Rows are points. Each copy is the shape, with its points in the same order, turned, moved and blurred by noise. Some copies are also mirrored. Which?

Shape, 6 rows:
[[ 43 -19]
 [-26   7]
 [-49   2]
 [ -3  41]
 [-38 -24]
 [ 36  24]]
Copy 1, 6 rows:
[[ 60 -18]
 [-16  -2]
 [-35 -15]
 [  1  34]
 [-20 -36]
 [ 43  22]]
Copy 1 is: only turned
Copy 2, 6 rows:
[[ 43 -16]
 [-31   6]
 [-50  -5]
 [-19  41]
 [-38 -34]
 [ 29  30]]
Copy 2 is: only turned

Shape, 10 rows:
[[  7   8 -40  11]
 [-12 -25  10  32]
 [ 37  16 -12 -44]
 [  7  -9  19 -47]
 [ 14   4  31 -20]
 [ 33  17  10 -19]
 [-43  -4  -2  31]
 [-43 -18   6  23]
 [  5   3  -3 -21]
 [ 22  41   3 -35]]
Copy 1:
[[-24  -5 -28 -13]
 [-19 -14   0  46]
 [ 28 -20   9 -47]
 [ 12 -40  39 -17]
 [ 18 -13  36   0]
 [ 25   0  16 -17]
 [-51  -5   7  32]
 [-48 -18  15  39]
 [ -5 -17  15 -13]
 [ 10   9  24 -44]]
Copy 1 is: only turned
Copy 2 (10 x 4):
[[ -3   4 -27  24]
 [ -1 -27  29   6]
 [ 35  38 -35 -22]
 [ 20  19  -6 -52]
 [ 27  24  17 -29]
 [ 35  34  -4 -10]
 [-38 -13  24  10]
 [-32 -22  29  -6]
 [  8  17 -11 -19]
 [ 21  60 -14 -14]]
Copy 2 is: only turned
Copy 3, 10 rows:
[[  1 -21 -47  11]
 [-29   5 -21 -34]
 [ 26 -34  16  35]
 [-14 -21  35  15]
 [ -1   4  27   2]
 [ 25  -9  11  11]
 [-44  22 -37 -14]
 [-52  12 -25 -18]
 [ -5 -14   5  17]
 [ 28   1  12  41]]
Copy 3 is: mirrored

Shape, 13 rows:
[[ 19 -27 -39 -13 -26   8 -12 -46]
 [-16   6  28 -11  27   1 -45   2]
 [-33  34  16  -8  11  21 -16  -1]
 [  1 -25 -10   9  16 -19  15 -35]
 [ 12 -43 -38 -32  14  -4  17   5]
 [ -7 -14  40 -18  36  29 -11   1]
 [ 24  10   4  23 -15 -24  18  23]
 [  6 -14  20   4 -34 -53  12  -7]
 [-46  -1   7  -2  -1  34 -21 -30]
 [ 30 -11 -25  34 -18  -8  -7  -8]
 [ -7 -56 -29  11 -20 -33   5  -9]
 [-16  13  59  13  -1  37 -26   6]
 [  7 -40 -33 -15  26  -5   9  17]]
Copy 1, 13 rows:
[[ 16  15  -5  18  41  -6 -55 -23]
 [ 19  25  45  16  25   5  31  26]
 [ 18  52  11   5  16  -6  44   9]
 [ -7 -13  -5   1  46  23  -4 -16]
 [ -9  -5 -18 -13  35   0 -41  33]
 [-16  16  33   5  40 -28  32  24]
 [ 18 -27  -5  -6 -26   9  13  -9]
 [ -2 -15  24 -25 -16  36 -14 -26]
 [ -5  60  10  28  35  -3  22 -12]
 [ 23 -22 -11  28   5   8 -19 -20]
 [-27 -11  -7  15  16  40 -46  -3]
 [  1  32  43  22  -3 -30  50  -7]
 [-12 -16 -19   0  32   2 -20  44]]
Copy 1 is: mirrored
Copy 2:
[[  8 -13  19   2 -15  38  47  11]
 [ 26  11   3  12   0 -16 -37  59]
 [-24  -1  -1   8  13 -11 -33  49]
 [ 22 -22  20  17  -8 -11   7 -13]
 [ 36  -2  -8   9  36  19  30  -8]
 [ 23  20  33   1  33 -19 -30  41]
 [ -5  34 -23   6 -12 -39  15 -11]
 [ 19  -7 -16 -11 -24 -53  31   4]
 [-13 -22  25 -17   3  13 -34  41]
 [  2  22  -6   9 -36  11  19 -14]
 [ 40 -24 -15 -19 -17   6  22 -26]
 [-13  35  26 -25   2 -29 -40  53]
 [ 43  10 -16  11  31  14   6 -12]]
Copy 2 is: mirrored
